Every row gives one point. Each table stands for the endless flat space through its points: a line for two points, a plane for three, and so on. The two share one point or none. Which?
(in the rows, 128 means zero)

First, 2 rows:
113, 141, 149
119, 129, 155
Second:
114, 151, 171
118, 143, 161
They share: no point

First (5 x 6):
99, 87, 172, 110, 79, 138
121, 134, 137, 103, 115, 138
104, 112, 164, 130, 94, 163
105, 99, 140, 102, 113, 108
115, 138, 148, 123, 118, 150
Second, 2 rows:
109, 105, 135, 100, 118, 130
110, 112, 143, 104, 114, 129
They share: 111, 119, 151, 108, 110, 128

First, 2 rows:
168, 76, 108, 138, 88, 148, 158, 116, 114
132, 124, 144, 168, 106, 112, 152, 92, 120
Second, 3 rows:
161, 102, 129, 160, 105, 117, 162, 113, 129
166, 90, 142, 167, 107, 118, 171, 116, 129
145, 112, 113, 146, 95, 129, 146, 101, 117
They share: 150, 100, 126, 153, 97, 130, 155, 104, 117

First:
158, 126, 120, 88, 129, 130, 111, 159, 129, 106, 121, 183
146, 156, 104, 112, 109, 113, 107, 135, 163, 89, 99, 138
94, 159, 150, 118, 132, 119, 142, 149, 200, 141, 155, 166
115, 154, 137, 137, 110, 124, 125, 163, 177, 88, 106, 107
163, 124, 111, 139, 113, 120, 123, 132, 165, 95, 129, 153
148, 101, 96, 52, 154, 133, 119, 139, 79, 100, 115, 188
99, 150, 139, 89, 146, 121, 138, 144, 173, 149, 156, 189
Second:
122, 150, 121, 127, 152, 110, 138, 128, 148, 104, 90, 156
140, 131, 143, 78, 126, 126, 138, 147, 150, 95, 123, 143
146, 126, 151, 85, 115, 111, 127, 160, 165, 89, 142, 153
144, 138, 121, 70, 125, 139, 133, 145, 154, 117, 135, 140
126, 146, 136, 70, 142, 143, 151, 130, 123, 90, 91, 133
137, 136, 149, 81, 127, 121, 137, 149, 146, 83, 118, 146
They share: 125, 143, 117, 101, 129, 119, 125, 137, 157, 110, 124, 158

First, 4 rows:
83, 164, 135, 144, 93, 141, 112, 115, 132, 166, 147, 153, 133, 104, 104, 117, 179, 148, 139, 109
105, 153, 145, 126, 101, 125, 130, 127, 124, 172, 122, 145, 124, 120, 125, 107, 155, 148, 135, 96
115, 153, 149, 113, 102, 124, 138, 124, 123, 180, 115, 126, 119, 113, 127, 105, 151, 150, 133, 85
107, 151, 157, 125, 102, 116, 134, 136, 111, 176, 117, 154, 117, 141, 137, 101, 147, 142, 141, 95
Second (5 x 20):
99, 161, 102, 170, 92, 107, 119, 150, 181, 198, 118, 155, 152, 86, 135, 88, 120, 169, 119, 109
92, 155, 149, 107, 100, 114, 131, 116, 143, 177, 88, 135, 136, 93, 124, 118, 135, 168, 109, 98
142, 120, 129, 102, 125, 144, 146, 126, 118, 117, 113, 150, 121, 138, 124, 118, 165, 148, 124, 93
125, 142, 147, 103, 128, 100, 146, 99, 130, 159, 102, 109, 138, 100, 110, 127, 156, 130, 135, 80
114, 144, 151, 88, 107, 158, 140, 122, 130, 131, 93, 160, 115, 138, 140, 124, 147, 180, 108, 109
They share: 116, 141, 126, 124, 109, 123, 134, 130, 143, 158, 108, 146, 135, 109, 126, 109, 144, 158, 119, 98

First:
160, 100, 104, 142, 136, 136, 135, 130, 118, 139, 96, 97, 129, 84, 129, 91, 133, 133, 86, 137, 130, 150, 163, 139
175, 107, 92, 125, 147, 137, 127, 117, 130, 148, 90, 83, 145, 88, 120, 102, 142, 138, 68, 121, 119, 132, 169, 122
150, 72, 102, 160, 137, 127, 147, 142, 115, 143, 85, 103, 115, 58, 130, 67, 132, 128, 98, 141, 129, 167, 159, 157
Second, 4 rows:
148, 129, 125, 144, 113, 131, 143, 110, 89, 118, 121, 113, 119, 96, 123, 97, 108, 129, 99, 157, 145, 139, 138, 139
109, 108, 133, 161, 167, 146, 110, 126, 92, 147, 88, 126, 107, 69, 146, 67, 138, 134, 77, 130, 180, 167, 146, 158
144, 98, 113, 156, 132, 146, 130, 161, 122, 137, 83, 106, 112, 99, 151, 92, 163, 134, 82, 160, 155, 197, 176, 148
151, 101, 115, 147, 113, 133, 140, 152, 122, 129, 102, 100, 117, 104, 138, 104, 140, 138, 87, 168, 144, 185, 175, 138
They share: no point

First, 7 rows:
140, 115, 85, 125, 98, 141, 168, 95, 116, 100, 101, 106, 130, 148, 144, 170, 149, 84, 97, 127, 144, 107, 117, 118
127, 96, 136, 112, 106, 148, 152, 148, 144, 124, 101, 86, 84, 149, 121, 187, 173, 110, 137, 103, 106, 94, 80, 139
79, 97, 128, 69, 87, 136, 132, 162, 141, 97, 102, 101, 164, 208, 118, 146, 155, 170, 154, 132, 102, 108, 143, 154
132, 93, 139, 152, 112, 130, 125, 155, 141, 124, 133, 112, 89, 107, 136, 124, 118, 103, 103, 64, 71, 106, 66, 121
129, 101, 121, 147, 114, 116, 124, 137, 117, 99, 127, 123, 126, 111, 163, 115, 103, 103, 73, 80, 87, 96, 79, 108
98, 111, 137, 105, 118, 115, 104, 169, 134, 98, 119, 116, 156, 150, 154, 126, 127, 148, 103, 101, 92, 91, 101, 136
114, 115, 118, 154, 97, 158, 129, 136, 137, 106, 128, 128, 147, 146, 157, 89, 92, 116, 90, 88, 108, 130, 122, 117
Second (7 x 24):
101, 135, 131, 134, 108, 121, 123, 139, 151, 116, 133, 87, 97, 124, 106, 134, 119, 135, 108, 110, 134, 99, 114, 99
133, 95, 143, 141, 82, 105, 169, 141, 158, 157, 144, 129, 98, 144, 137, 138, 97, 146, 130, 63, 92, 127, 92, 133
131, 115, 104, 134, 83, 129, 112, 102, 167, 136, 123, 86, 123, 144, 111, 126, 151, 103, 66, 113, 98, 116, 154, 161
96, 108, 120, 149, 99, 151, 132, 171, 141, 125, 142, 86, 124, 92, 141, 148, 121, 88, 160, 87, 137, 95, 126, 131
142, 68, 117, 108, 90, 113, 179, 124, 134, 106, 117, 159, 133, 178, 159, 134, 125, 135, 124, 107, 57, 110, 68, 113
142, 86, 114, 126, 81, 133, 147, 149, 156, 118, 124, 115, 114, 116, 144, 162, 114, 103, 141, 97, 93, 98, 117, 141
108, 136, 119, 112, 107, 106, 118, 100, 159, 96, 121, 94, 111, 167, 92, 113, 145, 151, 61, 150, 108, 100, 117, 86
They share: no point

First (7 x 24):
151, 146, 147, 168, 131, 165, 98, 120, 162, 91, 138, 132, 100, 163, 96, 135, 88, 159, 137, 115, 156, 130, 130, 112
140, 145, 177, 147, 116, 116, 144, 83, 156, 119, 133, 163, 112, 139, 111, 109, 103, 167, 111, 94, 88, 189, 130, 121
174, 113, 129, 157, 125, 163, 125, 108, 148, 87, 104, 136, 97, 169, 91, 108, 75, 187, 136, 126, 135, 164, 128, 115
180, 156, 196, 129, 148, 141, 135, 121, 120, 80, 119, 139, 84, 124, 125, 71, 100, 157, 106, 90, 100, 182, 84, 93
181, 117, 121, 150, 155, 183, 96, 141, 134, 79, 140, 96, 79, 162, 86, 123, 78, 164, 140, 134, 181, 106, 132, 86
171, 99, 166, 79, 185, 105, 160, 112, 95, 103, 151, 113, 58, 109, 128, 94, 126, 128, 78, 77, 72, 157, 119, 63
143, 113, 126, 152, 134, 143, 119, 105, 158, 113, 148, 128, 100, 160, 89, 147, 95, 161, 129, 119, 141, 129, 159, 106
Second (2 x 24):
132, 160, 161, 134, 124, 139, 131, 86, 157, 128, 130, 136, 107, 155, 92, 132, 111, 145, 124, 97, 122, 122, 155, 115
140, 146, 159, 140, 132, 135, 127, 98, 147, 118, 144, 128, 103, 143, 102, 122, 107, 149, 122, 103, 128, 134, 147, 107
They share: no point

First, 5 rows:
154, 148, 101, 93, 100, 124, 151, 124, 97, 130, 84, 126, 96, 127, 140, 134, 103, 116, 153, 98, 122, 139, 134, 176
126, 142, 106, 141, 95, 123, 142, 160, 142, 169, 112, 172, 145, 161, 144, 135, 146, 77, 118, 122, 126, 144, 103, 156
147, 162, 106, 160, 69, 145, 95, 155, 160, 179, 129, 163, 151, 136, 137, 159, 128, 95, 94, 105, 145, 132, 109, 125
134, 173, 152, 107, 85, 131, 155, 143, 113, 145, 138, 183, 149, 155, 102, 134, 169, 80, 93, 98, 139, 167, 118, 144
137, 144, 126, 70, 125, 105, 185, 123, 72, 111, 91, 155, 107, 158, 131, 113, 140, 95, 148, 99, 103, 154, 135, 181
Second, 6 rows:
129, 158, 139, 126, 108, 127, 144, 164, 128, 117, 124, 151, 111, 145, 134, 151, 128, 124, 116, 107, 113, 113, 161, 116
167, 138, 76, 117, 138, 134, 164, 137, 85, 152, 107, 163, 113, 130, 147, 107, 129, 114, 115, 104, 79, 147, 154, 152
139, 183, 129, 108, 124, 125, 163, 147, 127, 133, 157, 185, 132, 133, 140, 156, 113, 117, 124, 127, 101, 137, 172, 122
149, 159, 123, 100, 75, 124, 136, 130, 95, 150, 107, 186, 136, 152, 168, 157, 169, 88, 158, 69, 139, 148, 120, 147
140, 168, 92, 76, 107, 122, 133, 92, 114, 146, 119, 148, 131, 139, 125, 146, 99, 96, 144, 114, 108, 134, 113, 150
149, 181, 104, 95, 85, 139, 160, 125, 100, 177, 120, 204, 156, 143, 179, 155, 144, 64, 181, 74, 131, 146, 133, 151
They share: no point
